Each row is a point. To make a cloud, some directions were put in groups of two or more. Within a group, all points are equally far from the middle, so they leave a hole (a ring in 2 directions, a hollow ball in 3). The other directions are filled evenly. Then the cloud was stretched, turned, moved and blurred a little. How many holes are there, and how many directions does each take, smallest first?
In the rows, zero is written as 100.

Cloud:
0: 135  58  91
1: 115  78 116
2:  30 112 111
3:  48  40 118
4:  46 123  98
5: 121 116 106
6: 111  51  74
7: 163 129 115
8: 109  96 141
9: 107 129 145
10:  35 123  99
11:  53 130 116
12:  82 111  58
13:  85  46  70
14: 105  72 173
15:  77 154 142
16: 147  99 151
17:  42  56 116
18: 103 126  61
19:  64 125 100
Holes: 0

Cloud (28 x 4):
0: 114 170  93  85
1: 139  92  71  87
2: 161 120 134 113
3:  75  89  67  36
4: 108 116  65 121
5: 126 100 150  79
6: 142  88 112 100
7: 142  70 143  70
8: 154 101  81 172
9:  64  87  70 127
10:  67 114  59 108
11: 108 136 153  57
12: 114 155 141  85
13: 138 153  97 141
14:  71  91 132  73
15: 148 129  96 184
16: 162  88  48 111
17: 109  91 108  84
18: 158 100  83 136
19: 143 110 134 176
20: 144  67 131  76
21:  89 143  56 100
22:  38  71  65 111
23:  58  83  94 107
24:  50  98  84 129
25:  86  77 116  36
26: 129 131  79 177
27:  55  64  78  78
Holes: 0

Cloud, 51 rows:
0: 133 150 118 128  88  99
1:  47 144 115 130  95 117
2: 102 124  82  61  60 102
3: 134  73 129  94 114 120
4:  33 129  91 117 117 105
5:  89 147 126 127 124  54
6:  72 110  85  72  62  96
7: 152 145 138 151  84 125
8: 105 124 136 164   5  96
9:  65  99 117 116  81 125
10: 128  72  58 127 115 142
11:  36 119  71 114 112  96
12:  94  82  84  90 147  60
13:  76 123  85 133  85 158
14: 107  70 101  67 112 140
15:  85  82  55  63 169  93
16: 103 167  90 144  83 163
17: 120 133  68 124 101 145
18:  78  83  76 130 136 104
19:  79 135 147 166  57 101
20:  62  72 112 138  84  93
21: 112  65 107  80  88  61
22:  63 134 110 143  55  77
23:  22 111  70  94 113  97
24:  57  98 142 100  90  75
25:  90  99 101 151  36 101
26: 124 164  64 105  73  95
27:  47 168  84 121 113  87
28: 117  67  77  75 151 128
29: 115 121  79 110 111  98
30:  78 120  81  67  55  96
31: 108 146  95 126 103  92
32: 125 124 129 112 126 111
33: 128 129 135  91  69 116
34:  76  57 126 115  91 122
35:  88  83  49 135  70 111
36:  97 109 116  68 131  93
37: 104 144 101 159  65 136
38:  75 104 120 128  50  97
39:  89  83  89  95  73 165
40:  79 115 119  57 154  99
41: 134 135  58  80  71  98
42: 108  89 122 138 148 111
43: 148  99 126  97  84 134
44: 150  69 121 105  58  83
45: 130 124 104 144  75  73
46:  57  97  98  91  72  87
47:  83  60  93  55 136  79
48:  54 146 130 146  56  63
49: 100 125 134  93 132  62
50:  87 159  76 135  81 121
Holes: 1 (2)

Cloud (87 x 8):
0:  55  88 116  71  81  72 141  76
1: 102  63 121 163 113  98 145  58
2:  84 126  97  98  98 140  99  92
3:  57  79 113 109 137 124 143 101
4: 127  88 135 117  87  84  78  89
5:  87  77 134  17 120 104  71 113
6:  95  76 100  86  87  88 163 112
7:  79  89  60 123 190 130 115 116
8:  59  93 173  73  70 104 105  84
9:  51  62 102  74 136 126  69 100
10:  80  66 171  94 122 166 111  64
11: 148 104  85 188 184 113 106 115
12:  68 115 154  64 104  45 110 105
13:  39  34 124  27  88 126  96  70
14: 101  72  81 111  94  51 123  99
15: 111 115 115  94 147  93 116  91
16: 140 131 133 124  99  92  60 147
17: 137  46 129 104 113 131 118 115
18: 143 103 130  80 184 107  84  98
19:  52  66 120  88  98  98 156  76
20: 104 121 161  39 126 118 106 141
21:  58  79  93 106 104  96 103  40
22: 147  96  90  89 120  76 118 109
23: 122  88  65 116 120  91 106 105
24:  99 113 100 130  62  93 112 130
25: 136 108 136 151 176 141 113 133
26:  30  76 104 114 113 137  96  73
27:  83  88 135  41  27  72 116  74
28: 103  98  97  22  71 124  92 117
29: 112  98 122  78 108 122  99  73
30: 129  73 137 105 133 132 142 121
31: 162 119 127 172 176 112  90 123
32:  58 104  89 129  85  89 128 119
33:  63  74  95 102 162 149 126 133
34: 107  77 154  92  80  92  70 141
35: 126 104 136 105 128 120 126  63
36:  95 123 102  70 118 119 101 126
37: 135 123 144  96 123 135  69 140
38:  59  62 106  58  79 100 120  56
39:  90  84 121 131 141  84  94 123
40:  65 112 162  60 162 133 124  86
41: 128 101 111 112 177 169 122 110
42:  36  81  89  88  98  99 145  56
43: 140 113 129 141  80  99 114 132
44: 134  79 134 129 166 125  58 120
45: 182  84  81 118 159 113 108 124
46: 139 113 110  92 129  90 118  72
47:  70 104 100  61 160 114  73 100
48: 125 112 147 159 130 104 132 106
49:  48  97 144  86  78  61 114  71
50:  87  75 121  98  90  49  56 141
51:  52 105 128  70 114  70 117  82
52: 134  90  77 123 109 112 115  97
53: 123  66 146 148 151 157 104 134
54: 108 103  76 106 106  87 113 126
55:  96  40 100 132 108 112 151  52
56: 120  76 132  31  72 140 105  78
57:  35  65 112  17  76 102 120  59
58: 164  75  96  59  97  85  64 114
59:  28  48 110  62  80  91 125  53
60: 113  61 142 129  67  58 129 108
61: 158 121 141  73 112 108  50 157
62: 119 148 103 171 144 111 105 107
63: 135  38 122  74 138 139 111  83
64:  76  49 142  99  97  92 148 102
65:  76  67 141  41 118 138 122  69
66: 104 104 102 115 100  14 112 146
67: 117  91 156 135 152 125 123 131
68: 150  81 135 108  84 101  72 128
69: 127  55  95 156  93  80 127  75
70: 119 124 118 101 116  65 101  98
71:  87  92  93  48  76  76  88 120
72:  86  93  80  73 181  83  86  87
73:  93  68  75 129 146  83 109  93
74: 141  90 106 172 117 113  95 138
75:  75  99 163  98  91  92 130  66
76: 124  72  97 143 195 144 108 115
77: 125 108 128 117 178  82 125 129
78: 147 150 138 125 127 104 110 136
79:  94  90 174 116 107  98 113  63
80: 140  58 155  70 109 134 122 124
81:  59  98 156  87  62  83 135 114
82:  70  87 147  84 131  70  77  71
83: 136 107  82 143 131  75  81 125
84:  50  68 182  84 138 110  87  70
85: 116 144 129 105 160 112  59 133
86: 108 131 119 138 175  79 111 108
Holes: 0

Cloud, 108 rows:
0:  69  97 107 121 167  77  82 148  70
1:  97  53  50  82 123  70  52 108 115
2: 140 113  79  89 136 106  89  64 105
3: 102 130 123  72  74 122  39  47 104
4:  70 115  41  89  81 103 111  75  89
5: 102  94  60  55 109  71 121 151  46
6:  84  88 134  52 154  93 118 157  33
7:  44 137  66  35  73  52  89 108  75
8:  52 101  93 141 139  68 113 155 131
9:  87 104 157  72 121  98  72 144  92
10: 150  68  66 115  89  73  45  68 122
11:  87  71  88 106 102  42 101 125 133
12: 104 134  71 108 117  63  52 135  79
13:  68  73  55  88 102  91 114  88  43
14:  75  94  61 108 103  87  78  92 183
15:  52 111 116  80  89 127 155  72  98
16:  63 123 117  90 153 114 127  72  62
17: 125  70 140  98 143 105 111 144  42
18: 101  97  40  62 104  33 108  96  69
19: 138 104  93  47  83 104 103  47 104
20:  26  87  90  90 136  95 171 101 124
21: 131 112 107  91 108 100 119  35 136
22: 143 125 112  60 112  76  31 121 129
23: 152 106  92 145 144  68 113 107 125
24:  77  69 131  65 149 110 127 149  49
25:  81  84  80  66  53  46  92  62 147
26: 112  75 145  89 148  83 140 123  51
27: 107 103  65  55  95  34 104 148 109
28:  43 106  70 115 157  67 129  92 141
29: 106 111  89 116 144  71 154  52 106
30: 104  69 111  46 135  90  41  94  34
31:   8  88  97  84 119  71 105  90 143
32: 114 146  99  81 139 115  72 121  93
33: 109  97 110  19 114  75  28  63 108
34: 130 109 117  32  81  79  20  78  81
35: 103 104  70  73  92  31 113 143 125
36:  99  77  62 106 176  43 121 128  93
37:  36  75 106  70 109  67  91  60  59
38:  89 146  93  74 125  67  32 116  85
39:  47  79  77 140 142  99 164 120 105
40:  87  71  55  72 113  81  98 143  50
41:  23  93 100  49 101  72 100 132  74
42: 134  51 110 102 129  97 132 140 123
43: 126 114 100  60 127  70  12 117  99
44: 123  72  69 104  84  86  43  78  65
45:  65 120 138 101 173  91 114 113 113
46:  76 100  89 146 114  66 122 154  93
47:  79 130  69  76  96  11 126  88 118
48: 103 131 127 138 106  90 120  76 104
49:  93 102 112 100 181  86 153  85 102
50:  65  70  87 117  97  98  56 128 100
51: 141  70 129 105 124 104  83 141 159
52: 112  80  56  79 121  69 153 127 100
53: 117  77 138 108  66 139 116  73  97
54: 153 115  75 112 129  92  56  97  99
55:  64 113 110  96 139  65 161  61  58
56:  58 122 154  72 127  99 101  78 119
57:  57 144  48 105 145  85 102 103  73
58:  75 103 140 101 124 116 107 123 166
59:  16 122  77  62 127 106 146 112  73
60:  86  68  94  15 117 112  57 106  84
61: 103 113  80  81  84  85  83  38  48
62:  97  70  93 118 116  70  44  88 164
63:  96 119  79  54 131 103  75  41  72
64:  95  99 109 113 178  53  93 135 124
65: 141  94 137  94  67  99 111  44 146
66: 104 109  63  89 108 105  82 130 156
67:  37  95  84 120 105 130 118 102 120
68:  44  71 121  88 134 130 104 138 111
69:  85 115 141  66  95 103 133  66  65
70:  68 106 100 107  87  86  96 114 195
71:  59 105 133  63  94 136  53 107 123
72: 119 100  79  64 127  21  66 108  90
73:  82 107 113   8 102  89  63 118  68
74:  45 111 132  38  94 127  92  66  92
75: 114  63  57  94 123  75  27 103 114
76: 105 117  62 119  91  57 102 131 167
77:  77  71 109 120 141 123 152 129 139
78:  40 101 111  85  96  61  60  92  92
79: 143 148 108  77 103  79  76  97 148
80: 126  91  99 114 134  90 119 171 155
81:  68 103  96 136  72  76  85  71 177
82: 107  82  63 117  94  92  41 104  85
83:  79  44  98 110 114  93 155 119 103
84:  99 125 156  98 104  97  78 119 110
85: 124 116 102  48  56  76  67  96 156
86: 113 110  95  30 101 103  93  39 102
87:  64  75  64  25  89  87  92  93  59
88:  97  90 140  56 111  70 108  46 110
89: 127 140 113  67 105  73  81 132 160
90:  72  82 127  88 160 117 173 121  72
91: 129 113  62  80 100  32  99  70  85
92: 125 127  82  89  89  89 143  97 147
93: 117 134  57 101  82  66  52  79 106
94:  85  95 115 104 130 131 113  45  64
95:  65  93 140  71  99  91 105  20  87
96:  56 134  74 135  91  84 143 112  97
97:  70 120  88  86  92 110  66 150 118
98: 160  59 120  81 134  76  60 112 111
99:  61 113 110  51 122  72 109 128 162
100: 101 117 122  52 136  73  65  85 146
101:  89 139  96  33 101  91  79  93 151
102:  67  92  89  80  72  36 106  82 140
103:  70  42 106 105 134 114 141 120 124
104:  63  81  81 107 109  51 165  81  88
105: 131 101 126  38 113  57  72 102 116
106:  76  96  54  29  97  77 123  81  91
107: 164  75 126 113  75 117  98  69 158
Holes: 3 (2, 2, 4)

Cloud (90 x 9):
0: 122  72  85  67 127 116 140 121 113
1: 105 118 118 109 103  74  74  65  89
2: 103 148  63  86  61  77  87 115 106
3: 132  94 121  96  99 110  95 117 111
4:  95  93  44 128 117 153 137 106 155
5: 106 152  97 101  94  59 104  97 168
6: 115 107 114  69  54  83 114  66 137
7: 106 110  78 141  92 108  96 121 117
8: 159 106  57 111 109 125 118  73 113
9: 121  79  30 164 105 156 168 117 141
10: 110  97  95  74  75  82  58  90 160
11:  69 128  80  94 111  79 128  68 157
12: 113 117  53 108 100  61  68  94 154
13: 104  51 106 101 122 136 104 140 114
14: 103  46  59  74 113 132 155 125  87
15:  86 120  93  77  68 102 106  68  95
16: 110 138  91  28  96  63  44 113 137
17: 137 159 104  83  53  60 118 105 137
18:  80 194 114  88  60  79  78  53 148
19: 110  85 129 102  72  57  49 122 137
20: 116 114 117  90  89  50  42 112 160
21: 142 101  80  73 101 119 108  96 107
22:  73 160 135 101  59  47  56  83 135
23: 132 115 127 118  98  80 109  78 152
24: 107 123 108 122  56  90 100 117 133
25:  94  77 127 102 103 108  70  86 186
26:  94  54 115  78 109  57  92 120 111
27:  78 101  84  75 124  54  16 120 105
28:  80  41 101 124  88 123  93 108 155
29: 128  36  99  59 107  97 105 121 112
30: 118 195  58 102  49 108  67  60 139
31:  83 124  78 140  86  73  70  89 159
32:  77 107  56  86  67 119 113 114 121
33: 106 148  69  80  87 120  61  83 117
34: 128  85  43 119 125 122 119 102 109
35:  47  59 127  85 120  96  22 156 157
36:  49 104 136  82  81 116  57  74 132
37:  67 109 129  79 124 118 101 133 178
38: 124 161 147  96  70  84  86  73  85
39: 101  86  70  92 109 159 145  98 119
40:  84  80  82 111 143  88 125 140 117
41:  73  72  76  96 105  92  42 114 107
42: 163 110  78  79  79  81 159  78  75
43: 115  88  87  88  71 134 107 109 140
44: 111 118 140  98  77  48  80  97 114
45:  68  72 109  35 121  68  80 125  94
46: 105 103 120 127  89  63 109  98 165
47: 104 129  98  62 105  69 109 114  85
48:  73  89 101  62 107  54  44 114 186
49: 124 172 156  86  70  65  35  67 115
50: 142  43  95 115 115 119 138 134 100
51: 116  94  51  64 129  96  65 109 121
52: 102 113 128  72  84  51  74  63 132
53:  60  88  56  87  79  79 101 128 126
54: 111  75  73  65 101  83  63  95 157
55: 121 118  97  69  85  66 121  77  49
56: 125 146  59 115  77 117 127  97 105
57: 140  80 103  93 140  48  75 108  86
58:  57 100 102  64 117  56  10 126 132
59: 113  68  54  91  96 128 150 121 122
60:  63  42  81  81 171  86  88 134 136
61: 103  90 125  85 146  66  29 117 156
62:  79  43 112  98 109 119 121  95 131
63: 104  93  99  86  61 130 144 115 131
64: 158 129  89 107  77 104 100 101 115
65:  88  42  82  64 108 150 123 114 121
66:  75  31  68  65 124 135 124 138 153
67: 108  50 104 126 170  87  68 136 128
68:  78 100 133  57 103  75  84  98  91
69: 116  75  73 127  75 124 115 108 157
70: 100 101 120 110 105  52 122 100  92
71:  68 115 105  78  37 122  95  91 115
72:  87  86 122  64  73  86  87 136 110
73: 120 134 137  79  92 112 135  97 134
74:  80  39  80  96 130  50  82 113 117
75:  65  80 106  59  68 147  75 108 108
76:  64  57  66  69  94 130  72 141 143
77:  94  55  57  74 104 125 119 100 138
78: 135  75 104  82 154  85  83 105 135
79: 115 104 101 122 134  88 131 108 100
80:  72 124 105 101 112  70 113  87 110
81: 123  98  76  92 130 111 161 115 126
82:  42  63  99  53 141  70  40 120 115
83:  96  86 119  72 171  71 109 107 141
84:  76 172 131  66  75  57  85  82 119
85:  76  84  62  28 105 107  65 116 121
86: 100  98  89 119 116 145  75 107 132
87: 139  85  72  75  93  75  65  92 104
88:  91  99  77 113  65 137  72 131 137
89:  94 105  72  96 109 132 112  74 159
Holes: 0

Cloud:
0:  80  68  39  91  94 113  70  92  95
1:  89 127   6  73  80  76  70  36  74
2: 115  79 101 149 106 140  78  95  57
3: 150 117 104 146 102 145  73  83  90
4: 102  28  65 112  86  71  71 102  66
5: 120  64 107  97  91 108 134 108 170
6:  75  66  75  63  87  91 104  61  85
7: 124 124  46 117 111  94  62  47 108
8: 123 107 140 132  77  87 105 101 158
9: 123  62  69 109 113  57 142  85  25
10:  84  81  52  98 104 107 101 141  89
11: 102  89  98 135 126  42  93 163  98
12:  62  94  41  81 123  57  44 124  89
13:  56  60  72 109  97  38  90 157  83
14: 128 130  78 159  97 116  70  67 116
15:  80  78  94 127  82  84 107  33 104
16: 105  91  91  63 152 102 106  54  88
17: 101  76 137 146  53 126 121 142 151
18: 120  97 148 108  58  82 105 114 103
19: 129  96  73  96 114  30 116  86  52
20: 108  88 120  72 100 112  84 160 126
21:  94  71  54 100  99 142 138  81  65
22: 135  87 108 148 123 130 147 112  77
23:  83  90  84  82 123  83 108 144 164
24:  68  83 122 126 100 143  68 103  72
25:  98 118  37  87 145  80  96 119 123
26: 110 111  64 104 134  59 132  87  50
27: 132  40 114 123 116 132 129  76  90
28: 139  85  62 131 122  54  72 114  81
29:  86  81  80 149 129  75 121  90  93
30:  70  84 102 132  57  77  61  59  60
31:  83 126  59 113  89  53  94  40  94
32:  81  64 111 119  76  97  84 151  78
33:  61 106  65 107  54  10  55  91  96
34:  95 128  73  81 105 111 126  94  62
35:  73  93  45  62 110 109 126 109 119
36: 119  81 129 108 147 149 119  91 131
37: 112 123  87  88 118 109  89 130 154
38: 113  76 111  82 116  43  33 104  80
39:  95  59  68 129 112 109 158 105  89
40:  72 113  52 150  72  59  76  43 107
41: 124  92  69 190  55 116 105  58  70
42: 111  73  72 155  73 141 112  70  57
43: 112  74 163 116  71 134 112  86 134
44:  81  75  52  78  71  51  94 142 116
45: 124  86 102 103  59 147 140  73  92
46: 115  70 149 148 113 110  92  83  76
47:  95  90  17  76 127  26 109  66  41
48: 117 143  58 106  92  70 107  69 120
49: 127 101  73 113  95 108 160  91 145
50: 124  82  82  75 120  66 137  45  81
51:  89 113  83 124 135 162 118  95 136
52:  89  94  78 150 124  39  94 102  81
53:  80  90 119 167  52 136 111  66  86
54:  90  88 133 145  66  66 129  93  94
55: 116  76  95 139  56 157 106  88 134
56: 101 116  49  65 105  75 110  58  51
57:  75  80 115 132 106  72 100 126  53
58:  93 111  89 123  94 181 113  97 154
59: 108  98  10  98 149  88 138 115  87
60: 110  61  84  75  81 118 110 121 107
61:  82 105 135 112  84 156  82  91 176
62:  92  62  89  73  96  72  74 129  59
63:  68 126  80  78 124  92  70  86 146
64: 100  78  93 156  70  98  95 103 162
65: 146 111  83 152  90 142 100  23 107
66: 115  72 119 112 129 101 159 117 123
67: 103  94  48 121 124  46  85  52 106
68: 128  84  63 118  71 103 150  86  54
69:  95  86  35  95  73  86  69 102  75
70: 118  82  84 101 121  48 113  91 149
71:  79  90  83  83 116  98  21 116  80
72:  90  94  88 152  81  99 105 112  54
73:  82  79  95  72 109  64 138 142 139
74:  69 105  99 130 121 140 117  99  80
75:  81 140  29  62 173 136  63  86  98
76:  35 101  86 133  71  85  74 111  77
77: 143  91 102 107  80  91  76  73  74
78:  75  58 108  43  92  68  87  94 108
79:  78  83  53 105  88 130  84 100 145
80:  73  55  85 145  94   5 104  99  78
81:  48 131  70  98  87 100  74 150 121
82:  77 111 131 150  91  92 120 137 117
83:  64  71 130  83  49  84 101 118  95
84: 103  83 132 180  74  68  67 107  92
85: 136  77 122  81 122  76  60  94 104
86: 165  92  60  61 146  68 138  58  72
87: 101 114  61 139  94  58  62  61 112
88: 114  95 125 124  95  75 142 104  91
Holes: 1 (6)
